Every row gives one point. The points of each table are mixes of a few directions, plus a little noise. How many directions does each table use, and how many do they share? Where both have some left over, give the other angles between the two spaces (their principal angles), to ten degrees, smallest first.
In the rows, zero is written as 128.

First (7 x 2):
[[121 131]
 [208  92]
 [112 135]
 [ 96 143]
 [ 96 142]
 [170 109]
 [ 93 144]]
Second:
[[129 121]
 [134  73]
 [131  98]
 [127 146]
 [120 203]]
Directions: first 1, second 1, shared 0; angles 60

First, 4 rows:
[[ 59 106 143]
 [172 152 113]
 [154  95 152]
 [128 161 105]]
Second (4 x 3):
[[140 116 137]
 [ 73 159 106]
 [198 140 122]
 [ 99  98 149]]
Directions: first 2, second 2, shared 2

First (9 x 6):
[[121 178 178 132 135 150]
 [127 145 142 135 134 131]
 [144  92  72 155 144  91]
 [148  88  61 163 150  83]
 [114 114 143  83  95 154]
 [141 100  83 150 142  97]
 [107 124 164  70  85 168]
 [133 110 105 133 130 115]
 [115 201 204 131 136 161]]
Second, 6 rows:
[[123 188  71 119 125 133]
 [ 83 143 202 142 131 121]
 [130 114  64 119 120 111]
 [130  99  99 151 133 147]
 [158 110 102 104 121 113]
 [145 114 230 133 138 144]]
Directions: first 2, second 4, shared 1; angles 70

First, 8 rows:
[[120 115 136 134 125 153  99 136]
 [ 67 144  51 158  95 161  97 182]
 [158 153 127 107 141  68 196  99]
 [139 121 146 124 134 128 127 119]
 [121  86 171 140 129 190  54 138]
 [147 148 123 114 136  84 178 109]
 [160 121 167 112 145 109 146 100]
 [112 136 103 135 119 131 126 142]]
Second, 8 rows:
[[101 121 111 143 115 161  91 153]
 [126 155  94 125 124  95 169 128]
 [118 141 102 132 121 120 139 137]
 [104 113 124 144 117 170  81 151]
 [192  78 249 102 167 137 108  73]
 [104 143  86 138 114 129 130 149]
 [121 157  87 127 121  96 169 132]
 [158 116 171 114 145 117 137 102]]
Directions: first 2, second 2, shared 2

First:
[[136 133 119 102 130 125 130 126 122]
 [138 134 117  96 130 125 129 126 121]
 [126 127 130 133 128 128 128 129 129]
 [149 142 105  60 132 121 132 123 112]
 [108 114 150 192 124 135 124 133 143]
 [140 136 115  90 130 124 130 125 120]
 [ 90 103 170 249 121 141 121 138 157]
 [136 134 119 101 130 125 129 126 122]]
Second (9 x 9):
[[123  89 117 105 132 135 112  87 116]
 [ 90 101 122 110 154 161 113  85 131]
 [104 147 159 117 139 146 149 134 161]
 [157 155 156 142  91 109 175 175 112]
 [160 122 142 129  88 109 164 146  91]
 [135 120 115 118 137 119 101 114 145]
 [123 126 118 134 134 130 119 125 124]
 [110 163  96 169 164 133  88 149 150]
 [151 129 128 127 112 111 131 138 124]]
Directions: first 1, second 4, shared 0; angles 60

First, 8 rows:
[[ 46 142 101 149  66  49 113 147 138 121 155 180]
 [147 129 145 132 153 141 101 121 151 106 107 126]
 [106  85 102 182  89 117 177 132  65 124 157 117]
 [125 190 151  60 158 114  57 130 215 133 100 162]
 [174 140 150  98 171 168 114 117 149 132 103 109]
 [155  94 125 151 133 158 166 122  84 130 135  95]
 [109 156 119  89 115 109 132 138 133 163 142 143]
 [163  88 130 161 143 168 162 116  87 117 125  91]]
Second (8 x 12):
[[189  83 164 221 162 148  61  92 130  85 124  88]
 [169 123 164 123 154 138 119 149 115 157 129 114]
 [115 128 135 134 132 143 195 142 149 129  97 147]
 [167 150 134  95 147 161 134 105 142 179 138 104]
 [ 71 131 103 138  98 109 176 137 143 105 113 163]
 [136 122 107  53 147 169 165 145  84 104 103 111]
 [105 158 131 137 106  72  48 119 167 141 157 153]
 [ 72 129  85 123  77  85 129 135  97 125 162 145]]
Directions: first 3, second 6, shared 3

First (11 x 14):
[[132 121 158 108 135 102 137 137 124 122 117 119 118 112]
 [126 118 155 127 142  81 145 128 150 173  78 119  86  78]
 [106 144 112 184 163 107 128 129 146 150  84 126  99 135]
 [124 130 162 123 159  92 132 148 115  90 115 115 119 139]
 [ 98 161 121 188 194 114 115 155 105  52 119 121 129 208]
 [159 101 128  65  59 163 134 104 135 170 164 139 148  76]
 [129 134 163 109 155 114 124 156  90  42 150 117 147 172]
 [159 106 141  55  70 163 128 118 113 121 181 134 163 105]
 [133 127 103 128 103 160 122 115 130 141 149 138 143 129]
 [124 128 114 144 125 128 130 118 144 162 112 131 115 114]
 [118 140  51 179 100 187 113  96 156 186 137 151 138 136]]
Second, 10 rows:
[[125 102 142 149 129 117 140 127 139 174 101 106 107  97]
 [125 108 140 144 130 117 137 128 137 165 105 111 110 102]
 [129 177 113  96 143 120 114 132 119  59 149 164 143 168]
 [125 128 136 133 139 108 133 129 136 142 106 125 111 114]
 [138 191  88  75 119 169  96 129  96   7 208 182 190 212]
 [116 162 144 121 172  59 136 136 147 121  75 143  87 114]
 [137  66 126 157  84 185 133 120 121 183 152  90 148 109]
 [127  78 143 161 113 135 143 124 138 199 106  90 111  86]
 [129 151 120 112 133 128 120 129 122  93 142 146 139 149]
 [130 118 126 133 118 142 128 127 126 135 136 122 135 127]]
Directions: first 3, second 2, shared 1; angles 50

First (8 x 20):
[[149 165  58 151 154  78 146 155 120 135 103 126 151 111 174 146 113 187
  198  91]
 [145 125 160 132 129 174 127  90 105 141 145 149 110 118  86 139 140 104
   92 190]
 [ 89 106 166 147 119 114 139  95 149  79 141 170 148 148 114  94 128 118
  141  81]
 [189 146 119 127 129 147 125 138  78 171 112 106 123  95  94 136 120 146
   95 235]
 [ 74 123 175 104 132 134 122 162 164 115 162 114 109 179 197 150 116  89
  127  78]
 [ 98 116 169 147 115  69 142 151 139  75 122 139 175 155 145  74  91 154
  154  94]
 [120 141  69 104 144 145 116 137 153 157 132 107  94 126 169 179 154 113
  145  73]
 [160 103 107 110 102 162 106  95 116 149 108 114 114  93  43 106 161 113
   73 181]]
Second:
[[ 81 128  83 212 139 109  92 170 126  88 101 116 129  94  57 149 100 161
  156 144]
 [128 138 168 103 143 128 189 108 116 131  89 162 116 148 167 121 111 114
  104 120]
 [ 96  93 147 146 135 130 140 158  70  94  86 158  95 114 121 147 103 123
  175 134]
 [140  68 100 145  41 118  59 195 157  91 168 106 114 129 101 130 163 106
  201 156]
 [118 164 136 148 134 103 181 121 170 117  77 147 135 150 137 117 103 131
   82 130]
 [164 146 159  71 124 135 168  89 150 161 140 137 135 160 183 107 144 107
   85 115]
 [128 118  72 177  75 105  63 175 190 102 159  91 142 122  77 127 148 136
  154 151]
 [161 130 126  76 144 159  96  89 110 177 196 100 144 120 145 124 162 130
  119 111]
 [103 154 115 169 152 112 144 130 139 114  92 133 135 121 105 132 100 148
  108 130]
 [133 112 127  95 172 170  85 100  52 165 181 108 128  91 123 145 144 142
  152 110]
 [156 156 174  65 150 139 192  73 128 167 121 150 132 158 192 109 130 111
   72 108]]
Directions: first 5, second 4, shared 0; angles 60, 60, 60, 90

First:
[[119 121 113 143 148  78 133  59 148 156 128 109 115 133 115 128  91  85
  116  85 140  61 137 156]
 [136 134 142 113 108 177 123 195 110 100 128 147 141 123 141 128 164 169
  140 170 116 193 119 101]
 [135 133 139 117 113 165 124 180 113 106 128 143 137 124 138 128 156 160
  137 161 119 179 121 108]
 [128 128 129 127 128 132 128 132 127 126 128 129 128 127 129 128 130 131
  128 130 127 133 128 126]
 [131 131 134 122 121 147 126 153 121 117 128 135 133 126 133 129 141 144
  132 145 124 153 125 117]
 [136 135 143 113 108 176 123 195 109 100 128 146 141 123 140 129 164 169
  140 170 116 193 119 102]
 [128 128 128 128 128 127 129 127 128 128 128 128 128 128 128 128 127 128
  127 128 128 128 128 128]
 [113 116 102 155 163  41 138   7 161 178 129  95 105 136 105 127  64  54
  107  51 149  11 144 175]
 [131 131 135 122 120 150 125 158 120 116 128 137 134 126 133 127 144 147
  134 147 123 158 124 116]
 [121 122 115 140 144  88 132  73 143 151 128 113 118 132 117 128  99  93
  118  93 138  74 136 150]]
Second, 9 rows:
[[122 127 120 124 114 123 108 142 139 139 123 162 153 137 123 134 124 145
  129  81 100 133 129 141]
 [116 123 139 142 141 113 153 129 135 145 124 124  81 142 101 171  85 111
  118 159 163 157 124 132]
 [119  97 134 130 149 112 154  75  99 111 185 104  49 130 151 160 143  95
  113 150 183 190 162  90]
 [101 152 106 135 118 114  94 150 132 147 134 181 175 133 129 110 132 134
  123 107 107 131 145 149]
 [147 165 136 132 122 155 128 174 151 135  60 106 183 115 103  88 108 146
  144 167 102  48  80 158]
 [147 106 123 106 105 140 108 123 132 114 130 141 156 128 145 120 156 157
  138  50  81 122 126 121]
 [157 120 135 113 124 151 131 115 121 102 122  93 139 112 146 100 158 138
  140 124 113  96 117 113]
 [118 123 116 125 134 121 118  94 100 109 180 129 118 119 166 110 174 112
  122 129 144 152 165 104]
 [122 141 145 146 143 122 158 150 145 150  93 111  99 136  88 158  70 115
  124 187 159 125 103 146]]
Directions: first 1, second 4, shared 0; angles 80

First (8 x 32):
[[121 158 153 135  41 115 163 128  96 129 152  96 124 155 117 185  72  90
  170 104  28 117 134  99 139 112 118 110 129 152  66 159]
 [122 111 125 105 220 146  99 115 169 129  96 157 151 108 149  88 167 170
   92 141 220 161 129 148 103 163 145 147 150 112 183 114]
 [139 130 119 152  71 112 140 142 102 122 154 121 100 137 108 139 121 101
  144 125  78  93 123 121 149 101 115 116  96 131 100 120]
 [115 159 161 125  60 120 159 121 107 130 143 102 135 154 125 184  73  99
  166 102  41 130 137 100 129 125 123 114 140 152  74 161]
 [127 126 124 121 145 135 125 126 131 133 118 121 136 122 134 123 128 137
  122 134 148 139 129 133 127 129 131 131 140 127 139 135]
 [131 119 103 119 157 146 123 134 118 146 107  92 141 108 138 115 121 142
  114 151 172 148 129 144 141 109 128 132 156 126 154 151]
 [139 108 111 140 155 122 108 134 143 117 132 164 110 119 121  92 173 138
  108 137 164 108 120 141 127 132 129 135  98 111 152  89]
 [129 113 127 126 174 128 107 123 158 117 122 170 126 121 131  98 169 148
  107 130 173 127 124 138 111 153 136 139 115 113 156  95]]
Second (10 x 32):
[[145 140 101 133 110 167 149 153  70 120 115  51 154 129 129 119  75 111
  151 146 119 117  91 143 179  41 110 104 148 152 113 154]
 [100  97 160 133 135  63  94  96 199 136 158 249  75 119 123 127 219 144
   95 100 133 135 188 116  56 246 142 156  83  90 149  94]
 [130 110 109 147  97 122 127 142  98 126 141 119 108 116 121 111 136 113
  131 133 117 112 133 142 144  99 110 115 110 126 126 139]
 [134 122 107 148  94 160 144 157  57 100 128  75 143 123 128  91  97 100
  155 134 107 103  96 156 172  34  96  89 125 150 110 151]
 [140 117  95 140 103 111 129 139 114 158 137 100  97 114 116 141 129 123
  117 149 127 122 145 127 147 117 123 135 123 118 134 142]
 [142 150 118 112 146 139 137 127 137 150 112  91 143 135 129 160  97 139
  124 143 141 141 120 113 140 128 144 143 157 133 130 134]
 [104 140 188 108 169 143 122 104 165  82 118 194 168 150 148 108 141 141
  139  90 130 140 113 128  84 168 139 122 130 139 122  99]
 [125 131 137 115 148 102 117 109 177 153 130 161 112 129 126 157 150 146
  107 127 143 144 153 108  99 193 150 157 129 110 141 114]
 [128 125 127 129 127 123 127 127 131 130 130 132 122 126 127 129 133 129
  125 128 129 127 133 127 126 134 128 130 125 125 129 127]
 [132 149 136 114 148 149 136 125 132 123 111 109 157 139 135 139 102 134
  135 129 134 137 109 122 133 120 136 128 150 140 123 128]]
Directions: first 3, second 3, shared 1; angles 40, 80

First:
[[143  83 126 104 146 120 104 113 102 121 125 152  48  88 130 128 133 175
  122 107 149 130 113 135 118 108 121 141 131 170 107 126]
 [116 175 171 137 128 170  60 121  69 156  88 145 153 151 102 116 104 155
  136 134 159 153 135  97 137 193 145 136 153 111 189 125]
 [128 182 144 144 112 117 164 166 174 152 126  82 203 142 109 180 126  45
   91 172 109  98 179 171 104 121 115  77 143  56 107 121]
 [ 81 145 104 147 124 156 142 102 125  93 128 123 166 211 176  39 133 169
  192 114 110 158  88  69 180 185 140 178  74 149 224 151]
 [141  71  81 118 129  89 187 127 179  96 170 121  93 103 156 129 151 115
  128 112 101 111 110 146 126  65 117 131 103 158  70 132]
 [147  56  85 107 138  89 170 120 160  97 165 133  59  87 154 129 151 138
  125 104 112 114 105 148 122  63 115 136 107 175  67 130]
 [120 149 139 131 129 136 123 132 124 134 116 119 142 142 127 128 126 127
  124 136 131 126 139 132 126 144 124 123 128 113 146 129]
 [154 147 152 146 106 141  87 137 106 172 132 163 184 104  68 165  97  82
  123 133 138 145 134 101 130 137 168 109 186 101 100 110]
 [119 142 143 140 123 165  72 107  75 139 113 166 147 148 113  92 107 165
  165 112 146 167 102  68 158 181 161 158 141 142 181 129]
 [131 129 131 106 145  97 171 153 167 122 118  75  84 106 144 174 153 110
   74 155 124  79 175 213  81  85  74  89 115 104  89 128]]
Second, 8 rows:
[[ 82 195  81 152 106 128 137 105 153 106 104 101 151 122 155 103 149 119
  108 117 124 110 140 179 110  76 117  95 119 124 130 152]
 [206 109 161 127  95 142 134 176  83 164 183 159 213  80  69 155  57  92
  212 106  93 140  91  60 170 164 139 169 119 137  95 126]
 [ 85 145 106 152 108 134 122 131 129 102 130 101 146 132 157  97 151 125
  102 133 157 117 129 164 114  98 111 101 136 103 120 140]
 [ 73 139 121 144 111 121 103 136  79  88 109  89  85 130 176 102 155 163
   86 138 189  88 141 225 103  86  54  87 125  96 131 123]
 [187  80 157 111 131 124 125 165 134 161 167 147 136  64  77 179 109  93
  118 130 130 132 128 105 112 123 150 127 166 125  50 120]
 [125 150 145 110 148 167 111 129 119 132 109 115 131 110 130  96 124 176
  149 114 132 141 122 100 120 171 132 162 106 156 159 169]
 [114 162 104 114 161 101 153  63 165 127  70 143  65 193 147 139 143 149
  127 130  83 131 149 137 142 129 141 134  95 156 200 111]
 [153  47 150 114 162 108 141 119 162 144 153 169  99 193 113 152 136 110
  123 158 117 166 123  56 154 174 182 148 158 124 139  85]]
Directions: first 4, second 6, shared 2; angles 50, 80

First, 10 rows:
[[128 127 133 118 132 116 127 130 129 128 130 131 128 126 133 123 131 118
  119 137 119 120 146 133 134 131 121 143 142 134 125 145]
 [117 131 148 194 175 165 123 162 102 169 108 141 155 205 164  76 120 183
  164 111 116 131 152  74 110 115 106 102  85 142 162 108]
 [120 130  76  65 124 105  93  93 148  55 196 125 101  65  98 120 157 102
  102 142 118 152 121 127 167 166 149 118 149  89 154 109]
 [148 118 118 146  92 180 151 109 145 157  70 113 123 133 122 185 109 123
  142 109 168 116  73 150 102 104 131 103  98 142  89 106]
 [ 92 159 172 164  91  47 154 174  61  93 200 108 130  74  65 150  86 158
  149 106 108 191  88 142 121  90 168 150 158  73 155 112]
 [135 116 139 175 107 127 161 125 105 159 102 107 143 167 120 152 106 125
  152 117 135 131 103 145  80 111 127 115 103 136  96 128]
 [127  83 151  91 168 115  91  87 109 192  73 140 176 164 193 125 146 138
  105 150 103  69 227 127 139 174 117 177 150 143  79 182]
 [127 150 107 166 171 116 142 180 135  84 196 140 114 181 125  32 152 113
  146 147 101 157 144  87 117 129  95  97 110 146 201 124]
 [160 134  65  51 112 196 111  96 228  89 113 141  73  73 127 144 165  73
   88 141 173  98  94 144 170 146 120 108 130 152 128 112]
 [122 127 168 108 108 119 129 128 116 157  94 130 138  93 132 179 106 143
  115 119 139 110 131 155 139 115 145 173 155 122  91 145]]
Second (10 x 32):
[[136 144 120 112 134 122 102 155 120 109 145 111 114 115 122  97 119 116
  130  98 140 158 142 112  98 111 124 124 123 138 140  99]
 [134 143  78 148 136 157 148 135 176  76 175 142  95 144 110  88 159 107
  135 152 126 141  88 108 148 138 112  75 103 132 185 111]
 [139 153  93 122 138 137 111 160 145  81 171 117  96 122 112  74 135 104
  134 109 139 166 122 101 107 116 115  96 110 141 170  89]
 [127 126 106 150 129 148 156 114 160 112 142 147 118 145 122 126 151 124
  131 161 119 116  96 127 158 144 122 102 118 124 152 138]
 [139 153 101 115 138 130 103 164 135  86 166 112 100 117 114  75 128 106
  133  99 142 169 132 101  98 110 117 104 113 142 162  87]
 [125 119 198  82 121  76  73 144  45 191  71  90 168  90 151 162  72 150
  118  62 143 136 205 144  68  97 149 206 162 131  50 127]
 [116 104 147 147 119 132 161  89 131 163  96 150 152 144 140 178 135 148
  125 166 112  85 115 153 166 150 137 143 139 113 103 170]
 [110  88 172 149 113 124 168  70 117 195  68 154 174 146 151 212 128 164
  120 174 106  62 122 171 176 156 146 166 152 106  73 194]
 [126 126  78 173 130 171 185 102 197  89 163 167 104 164 114 118 176 117
  135 195 111 106  61 124 190 161 113  69 104 120 183 144]
 [127 124 187  84 123  82  74 148  54 178  83  91 159  92 146 150  77 145
  120  64 143 142 198 138  69  97 146 195 157 133  63 121]]
Directions: first 6, second 2, shared 1; angles 70

First, 8 rows:
[[138 152 176 118 119 137 115 133 154 135 134 161 133 146 130 145 131 134
  107 150 153 145 135 128 129 147 105 108 112 142 144 120]
 [144 123 150 121 126 158 126 128 139 133 142 136 137 124 119 125 132 156
  113 159 127 158 130 136 144 125 129 128 142 151 121 131]
 [128 169 118 130 126 131 138  82 131 123 122 130 107  94 173 131 116 126
  141 118 111 138 134 100 121 141  88 125 110 143 169 103]
 [124 131 149 127 116 135 126 150 145 141 121 154 118 150 131 138 138 108
  107 152 138 120 133 119 127 143 109 133 113 120 144 135]
 [122  81  97 134 137 119 131 153 104 125 127 100 140 135  94 114 132 127
  137 118 120 109 117 147 132 103 174 146 154 109  85 152]
 [100 134 120 145 112 108 135 130 138 104 103 133 101 135 134 129 100  72
  151 119 127  81 113 112 100 158 113 140  79 106 108 123]
 [124 133 102 131 137 106 127 109 110 115 128 104 133 115 132 124 118 131
  153  92 124 123 123 133 119 120 142 117 131 124 120 117]
 [146 101 110 117 149 127 124 136 102 149 146 105 157 125 111 123 156 170
  115 117 125 152 137 147 151  87 165 126 183 130 133 144]]
Second (11 x 32):
[[104 132 103 144 122 119 137 125 133 112 113 124 106 119 144 126 119  93
  136 127 117 100 128 109 121 125 119 148 116 134 141 126]
 [168 121 167 102 137 141 117 134 116 160 147 136 160 143 105 131 144 180
  118 125 142 170 126 156 136 142 137  96 141 102 105 134]
 [155 125 161 111 138 141 108 130 132 134 158 130 165 134 102 131 138 181
  111 139 149 172 133 159 147 109 151 101 158 161 114 125]
 [107 130 103 141 120 118 144 127 125 124 104 127  99 124 149 126 120  87
  142 119 111  93 124 104 113 144 110 149 104 100 138 131]
 [154 123 153 112 134 137 121 132 121 148 140 133 148 138 113 130 138 162
  122 126 137 155 127 146 133 137 134 108 136 112 114 132]
 [147 124 145 116 131 133 126 132 120 147 133 133 140 136 120 129 136 149
  126 124 132 144 126 139 128 141 129 114 129 104 117 132]
 [122 129 123 132 127 127 128 127 131 121 128 126 125 125 130 128 126 123
  128 130 128 124 129 125 129 122 129 132 129 139 132 126]
 [143 123 136 118 127 129 137 133 111 156 116 135 123 139 131 128 134 128
  136 113 120 126 121 126 116 164 114 123 110  64 118 137]
 [ 96 134  98 149 122 118 134 122 140  99 117 121 106 115 144 126 115  90
  133 133 120  98 131 108 125 110 124 152 122 159 147 122]
 [ 78 141  89 161 124 118 121 116 163  61 135 112 115 101 138 126 107  92
  122 154 132 103 141 113 143  60 145 157 149 249 159 109]
 [136 125 131 123 126 127 136 131 117 146 118 132 122 135 132 128 131 124
  135 117 121 123 123 124 118 153 117 127 114  83 122 135]]
Directions: first 5, second 2, shared 1; angles 70
